Rows are points. To make a cloud, some directions were put in groups of two or more. Within a group, all points are equally far from the middle, so they leave a hole (a ring in 2 directions, a hollow ball in 3). The other directions are filled evenly. Then the cloud was stretched, turned, moved and blurred a little. How many holes are there, and how many directions does each take, smallest first?
In the rows, 128 means zero.

Cloud (20 x 3):
[[ 74  97 157]
 [187 112 197]
 [ 88  82 171]
 [ 76  92 157]
 [139 152  63]
 [115 105 208]
 [127 112  62]
 [126 125  59]
 [207 101 146]
 [ 80  86 161]
 [ 78 114  92]
 [166 180 172]
 [140 195 149]
 [183  66 142]
 [183 102  86]
 [139 195 108]
 [122 187 167]
 [116 141  62]
 [160 194 119]
 [162 183 171]]
Holes: 1 (3)

Cloud:
[[189 137  61  94]
 [194 123 192 147]
 [ 79  86 195  87]
 [197 123 142 157]
 [177 155 125 118]
 [192  50 133  75]
 [175 137 228 113]
 [ 88 116 139 156]
 [190  98 165  69]
 [ 89  89 154  50]
 [103  86 152 151]
 [196  95 156 120]
 [ 97 100 162 164]
 [188 138  59  96]
 [ 80 138 210 141]
 [195 147  87 132]
 [101 131  73  91]
 [115  36 162  91]
 [186 126 228 120]
 [197 127 148 158]
 [182 114 183  78]
 [197 110 154 127]
 [100 148  99 116]
 [ 82 137 188 135]
 [196 123 161 152]
 [141  90 117 176]
 [ 87 130 115 135]
 [ 85 141 239 125]
 [160 190 137 155]]
Holes: 1 (2)

Cloud, 48 rows:
[[ 58  86 176 105 154 107]
 [147 145  75  98  92 169]
 [ 60  71 106  85 112 139]
 [ 94 140 155 117 134 220]
 [177 106 110 176 140 189]
 [ 88 119 109  64 195  58]
 [116 145 184 173  95 103]
 [ 66 133 156 176  91 159]
 [186 155 143 142  76 155]
 [ 64 129  76 172  94  77]
 [138  90  40 124 161  54]
 [ 58 131 184  90 144 120]
 [155 115 143  80 138 222]
 [167 183 146 118  98 148]
 [133  69 113 206 141 148]
 [ 96 144  81 138 196 160]
 [172 105 204  94 136 154]
 [188 111  80 145 115 176]
 [110  78 118  21 129 128]
 [181  93 108  48 181  96]
 [ 72  78  77  77 150 146]
 [ 64 149  73 160 165 153]
 [120  54  63  99 173  77]
 [191  92 173  64  96 150]
 [ 95  51 157  92 123  81]
 [ 91 171 122  73 131  73]
 [139 120 149  55 146 210]
 [ 89  95 189 128 180 110]
 [179 140 133 145  78 188]
 [159  44 112  60 124 143]
 [133  92 122  15 159 102]
 [203 109  74 122 166  87]
 [130  61  70 173 100 123]
 [190  81 112 136 160 177]
 [199 159 128 104 146  86]
 [175 122 171  46 163 146]
 [138  41 100  81 162  68]
 [137  96 186 134 189 133]
 [181 116  88 133  64 141]
 [129  38 145 108  96 136]
 [187 105  73 180 106  80]
 [ 77 158 102 170 148 185]
 [ 86 158 147  58 154  83]
 [ 57 109  85 167 200  99]
 [ 76 114  59 103 161 157]
 [ 96  90 172 148 189  84]
 [146 111 123 210 114 179]
 [ 59 130  56 169 172  89]]
Holes: 2 (3, 3)
